Rows are points. To make a cloud, some directions were put in groups of two or more. Within a group, all points are equally far from the middle, so they leave a hole (a ring in 2 directions, a hollow ball in 3). The other directions are filled evenly. Then the cloud was stretched, turned, moved and blurred a little. How many holes are there, and how many directions does each take, smallest first?

Cloud (21 x 3)
[[ 36  -6   3]
 [ -8  28   8]
 [ -8 -36   9]
 [ 19  -1  39]
 [-12 -28  -7]
 [-14   2   0]
 [ 60 -12   2]
 [ 47  17  13]
 [-25  11  28]
 [ 30   0  -9]
 [ 41   1   7]
 [ 13  39  21]
 [  9   2  27]
 [ -9 -55  -1]
 [  3   1  19]
 [ 38 -16 -38]
 [  9  16   7]
 [ -4  37 -27]
 [-12 -38 -27]
 [ -6  -7  33]
 [-31  -1 -15]]
Holes: 0

Cloud (28 x 4)
[[ 16 -34 -39  35]
 [ 17 -19 -53   7]
 [ -4  -5 -25  58]
 [ 10 -17  -7  38]
 [-23 -36  18 -18]
 [ 15 -20  25 -52]
 [ 35   4 -24  34]
 [-19  34   8 -15]
 [ -2  17  -3  45]
 [-16   5 -60  34]
 [ 18  22 -11  35]
 [ -4 -34  36  -6]
 [-25   4  20  19]
 [-14  22 -35   0]
 [-24  24  21  15]
 [  5   8  40 -11]
 [ 35 -16 -37   9]
 [  5 -34 -22  26]
 [  1  24   9  25]
 [ 15 -24 -20  43]
 [ -7 -11  16  24]
 [  8 -23  52 -23]
 [-35  15   7  17]
 [-20 -32   3 -30]
 [-21  21   0  37]
 [  1  -2 -10 -34]
 [ -2  37  -3  23]
 [-22   5 -46  35]]
Holes: 1 (3)

Cloud (26 x 4)
[[ 11 -14 -17 -48]
 [ 27   9 -14 -25]
 [ -5   8  -7 -17]
 [ 14 -29 -30  21]
 [ -6  -8 -39  -5]
 [ 33 -44 -10 -11]
 [ 32 -16   7  24]
 [-13  -2  -4 -28]
 [ 32 -24 -15  24]
 [ 16 -35  14  -8]
 [ 21  22  -4 -10]
 [ 32   0   6 -30]
 [ -8   7 -25  40]
 [  3   3  18 -22]
 [ 17 -18 -54   7]
 [-32 -17  -8 -37]
 [-12 -18   8  44]
 [ 49 -18 -60  14]
 [-30 -15 -23 -23]
 [ 40  -9  -7  39]
 [ -5 -24  33   9]
 [ 28 -13 -25  37]
 [ 18 -30 -40  16]
 [-16 -17  -8 -45]
 [ 60 -24 -25  14]
 [ -7  -3  -6 -30]]
Holes: 1 (2)

Cloud (51 x 6)
[[ 13 -37  -2  33   3  23]
 [-23 -12  33   2 -25  10]
 [-30  20 -14  26  10 -16]
 [-16  29  -9  16  -4 -23]
 [ 17 -14 -14 -14  28 -16]
 [ 21 -23  -2  -1  15   4]
 [  2  10 -17   1 -25  -3]
 [ 34  -3  16 -20 -14   6]
 [  2  11  -4  -2  30  22]
 [ 10  22  19  16  11  -3]
 [ 14   9  13  15 -39   3]
 [ -5 -32  -6 -13 -34  -7]
 [  3 -10 -14 -33 -16 -38]
 [ 13  -6  36 -20  28 -19]
 [ -3 -19  21 -25 -18 -15]
 [  3  -8  48  21   7   5]
 [-30  17   1   5 -25 -11]
 [ -4   5  18  38   4  16]
 [  1  26 -10   4  -1  -9]
 [ -2 -10 -31 -11 -25 -11]
 [ 29 -27  21 -14   2  -9]
 [-22 -14   8  -3 -21 -19]
 [  4  -4 -25   9 -14  -5]
 [-20  22  -6  -9  28  18]
 [ 31 -31  27  -3  28  -5]
 [-16 -22 -34  -1  12 -27]
 [ 19 -24  34 -31  -8  -9]
 [  3 -15  -1  -2 -16 -43]
 [  1 -34  18 -23 -10   6]
 [  6 -49  16   9  18  23]
 [ 23 -30   1  14 -16 -17]
 [ -1   6   5  34 -37   7]
 [ -5  -5  12  53 -33  20]
 [  9  22  17   4 -29  -3]
 [ 11 -13  10 -15  39 -27]
 [ -2  24   6 -19   5  14]
 [ -8   8   3  20  -3  20]
 [-14  -3 -37  -4 -34  -1]
 [  1 -36  10 -10   7   6]
 [-20   1  25  19 -18   9]
 [ -3 -32  -2  -5  43   2]
 [ -9 -18 -30 -11 -15   5]
 [ -7 -21 -25 -23  41  -4]
 [ 42 -13  20   3 -18   2]
 [-10  24   8   2 -39  -8]
 [-11   1  24  38 -31  13]
 [  9 -21  -7 -28  30   0]
 [-14  30   4  -7  11 -10]
 [  3  -1 -10   4  -7  15]
 [ 15 -12  13  21 -60  17]
 [-17  21 -24  29  -6 -11]]
Holes: 1 (2)
